Each row of a before or after table is a point. One or more steps were done to the points. Then noise was added and the rows were shuffled. The steps act on columns, c1 being the first. Name the steps. A step turns or swaps two columns, mirrors them in a line or flattens them onto one, adds a multiple of one to another, or multiplies or shifts one. Angles are multiples of 10 degrees, from the lower column toward the higher: turns from -170 to 170, lines from 10 to 170 but not 90. Use the fewest steps. Two steps may share a column if one is a turn and the other turns, adds or multiplies; they go together, in the order done. Otherwise the lowest column goes first.
In the rows, 128 means zero.

Before:
[[102 139]
 [150 123]
 [132 141]
 [ 76 166]
 [168  90]
 [114 177]
 [123 163]
 [113  78]
 [147  56]
 [101 151]]
After (10 x 2):
[[113  95]
 [154 181]
 [126  98]
 [183 121]
 [ 99  72]
 [ 92 119]
 [118 127]
 [131 145]
 [193 157]
 [ 80 107]]
Steps: turn c1 and c2 by 100 degrees

Before (11 x 4):
[[ 94 102 127 119]
 [112 103  97 110]
 [176 182 115 164]
 [128 111 155  68]
 [ 96 112 139 111]
 [175 168  99 166]
 [107 136 116  95]
 [157 140 111 159]
 [144 197 134 184]
 [ 92 131 106  96]
 [119  91 157  77]]
After (11 x 4):
[[108 123  77 145]
 [115  96  58 157]
 [ 94 112  68 151]
 [131 110 117 121]
 [180 193  59 214]
 [ 94  97  98 161]
 [ 94  83  89 167]
 [174 203  75 216]
 [146 204  92 234]
 [150 157  67 207]
 [123  82 119 123]]
Steps: add 0.5 times c1 to c2; shift c3 by -40; shift c4 by 50

Before (11 x 8):
[[104 108 127 135 174 158 160 144]
 [145 119 101 161 178 152 144 144]
 [136  77 115 158 179 189 109 156]
 [142 129 132 162 176 136 114 136]
 [177 154 150  39 119 137 134 153]
 [184 141 196  65  99 130 133 147]
 [211 132 114  76 129 141 144  79]
 [160 168 182  94  84 180 147 156]
 [220 112 114 107 142 126 169 139]
 [133  77 125 152 154 140 145 124]
 [125 101  88 154 134 137 121 150]]
After (11 x 8):
[[ 96 111 100 147  76 113 158 125]
 [163 115 183 157 160  68 121 177]
 [ 92 121 134 143  77 130 112 133]
 [102  96  91 129 121 118 140 109]
 [120 105 131 107  75 105 163 116]
 [151 111 114 225 110 138 176 118]
 [183 173 113 211 125 118 154 111]
 [189 114 197 184 156 123 102 149]
 [105 112 126 132 100 122 147  81]
 [216 117 150 176 137 116 120 159]
 [ 98  82 117 139  68  78 116  90]]
Steps: turn c1 and c4 by 90 degrees; turn c2 and c8 by 70 degrees; add -0.5 times c3 to c7; turn c5 and c6 by 170 degrees

Before:
[[ 84 132 128  99 120 117 185 175 151 173 171]
 [122 132 101 159 115 135 124 148 157 154 151]
 [138 129 158  82  46 116 120 157 144 145 180]
 [ 99 104 110 139  83 119 128 134 182  59 120]
 [ 99 132 119 120 126 189 182 121 147 170 116]
 [138 145  95 154 108 148 149 119  98 112 201]
 [100 111 172 162 147 179  78 103 172  22 109]
 [141 171 128 170 104 115 175  80 106 170 200]
 [104 209 113 139 104 130 108 143 172  52 118]
 [ 60 149 100 130 130 126 135 121  93 138 115]]
After, 10 rows:
[[100 107 111 139 150 120 167 133 125  59 121]
 [139 131 156  83 162 115 204 158 128 149 180]
 [ 62 150 101 129 135 126 123 119 127 138 115]
 [123 131 104 160 131 136 142 148 128 154 152]
 [105 209 115 142 125 130 159 143 127  53 119]
 [ 85 130 127 101 183 115 105 176 126 173 172]
 [100 133 118 120 176 188  99 123 127 168 116]
 [142 169 128 169 181 114 128  81 131 170 201]
 [101 112 172 162  74 180 136 104 129  22 113]
 [138 144  95 154 156 148 134 120 129 112 200]]
Steps: turn c5 and c7 by -120 degrees; multiply c9 by 0

Before, 9 rows:
[[154 170 131 152 178 150 149 154 113 145 144  83 119  78]
 [ 91 159 211 123 164 106 102  60 185 155  96 131 160 127]
 [113 145 112 176 177 173 159  98 144 120 154 129 112 120]
 [109 124 106 153 143 142 153  99 108 158 149 104 125  84]
 [ 97 184 178  98 169 121 121  73 160 177  87 189 184 163]
 [113 141 125 132 157 136 121 134 111 124 134 114  72  94]
 [134 133 137 182 140 187 110 133 112 154 133 143 124 104]
 [135 118 101 190 184 151 165 149 113 130 104 133 121  76]
 [177 109 189  78 118 147 103 155 192 207  80 116 131 179]]
After:
[[ 78 184 179 167 171 121 136  74 178  86  85 189 184 163]
 [168 172 131 120 179 149 162 153 126 128 144  83 119  77]
 [ 69 158 211 131 163 105 124  61 194  89  97 130 161 127]
 [104 145 113  96 177 173 168  98 147 153 153 128 113 121]
 [206 110 189 187 117 146 131 155 186  51  78 116 131 178]
 [137 132 136  82 140 186 157 133 112  97 133 143 125 104]
 [ 98 125 106 126 143 143 173  99 108 121 148 104 124  83]
 [103 142 127 120 157 135 124 135 115 127 133 114  72  94]
 [138 118  99  88 185 152 186 150 110 150 103 132 121  76]]
Steps: multiply c1 by 1.6; add 0.3 times c2 to c9; turn c7 and c10 by 140 degrees; turn c4 and c7 by 150 degrees

Before (12 x 20):
[[169  87 135 141 106  83  97 122 113 126 180 108  76 190 135 160 136  75
   71 145]
 [178 110 165 166  96  80 161 116 110 140 162 117 109 175  75 165 111 112
   80 102]
 [194 136  80  72 119 157 198 165 181  89 150 162 177 102  86 105 201 135
  108 161]
 [ 81 124  85 100 187 117 149  91 145  76 171 137 121 109 119 118 147 118
  121 121]
 [158  83 116 183  78  81 106 130  98 124 187  68 145 173  87 137 119  98
   99 116]
 [136  97 135 132 100  77  66 115  84 126 155 118 115 176  94 187 142  92
  108  68]
 [201 187  89 104 126 175 150 157 171 112 183 131 117  85  61 128 174 145
  121 182]
 [203  72 164 141 120 123  92 148 114 165 185 101 127 172  89 134  97  99
   80  95]
 [107 140  96  95 182  97 133 121 138  91 107 125 130 150 130 118 145 145
  169 159]
 [ 87 112 152  98 133 122 132 130 145  58 152 110  92 138 126 129 146  95
  173 129]
 [149 184  82 118 130 192 158 199 167 127 144 139  95 145  65  91 177  82
   92 156]
 [161  89 119 174 120 125 109 109  88  87 141 116  92 164 144 150 119 108
  120  86]]
After:
[[146 112 162 164 174  78 162 114 111  93 146 109 108 175  78 119 113 114
   85 131]
 [140  88 116 170 155 126 107 102  86 105  88 107  91 167 143 133 125 107
  118 130]
 [160  72 165 150 135 126  89 162 114  77 178 112 123 171  88 121 102 100
   82 137]
 [150 142  83  70 111 155 198 188 181  96  94 159 176 104  90 107 198 137
  108 118]
 [141  89 137 144 170  85  96 118 113  76 136 116  75 190 135 128 133  81
   71 127]
 [138 184  82 112  92 188 160 243 170 116 128 139  94 141  66 112 172  81
   90 116]
 [129  98 138 138 193  78  66 108  86 100 134 124 114 175  91 135 149  97
  109 126]
 [156 186  89 112 136 177 143 177 170  71 124 138 113  92  60 125 163 146
  124 123]
 [117 136  97 104  94  99 134 114 135 146  89 139 128 154 129 165 133 149
  173 126]
 [145  80 113 193 160  81  99 132 100  64 136  89 147 176  85  87 123  98
   98 130]
 [105 122  83 107  89 116 147  66 147  78  85 144 121 109 116 172 148 119
  121 122]
 [111 111 154 113 125 123 131 130 147  92  65 135  91 139 123 133 143  95
  175 122]]
Steps: multiply c1 by 0.4; flatten c4 and c12 onto the line at 150 degrees; mirror c5 and c16 in the line at 60 degrees; multiply c8 by 1.6; turn c10 and c11 by 80 degrees; flatten c17 and c20 onto the line at 170 degrees
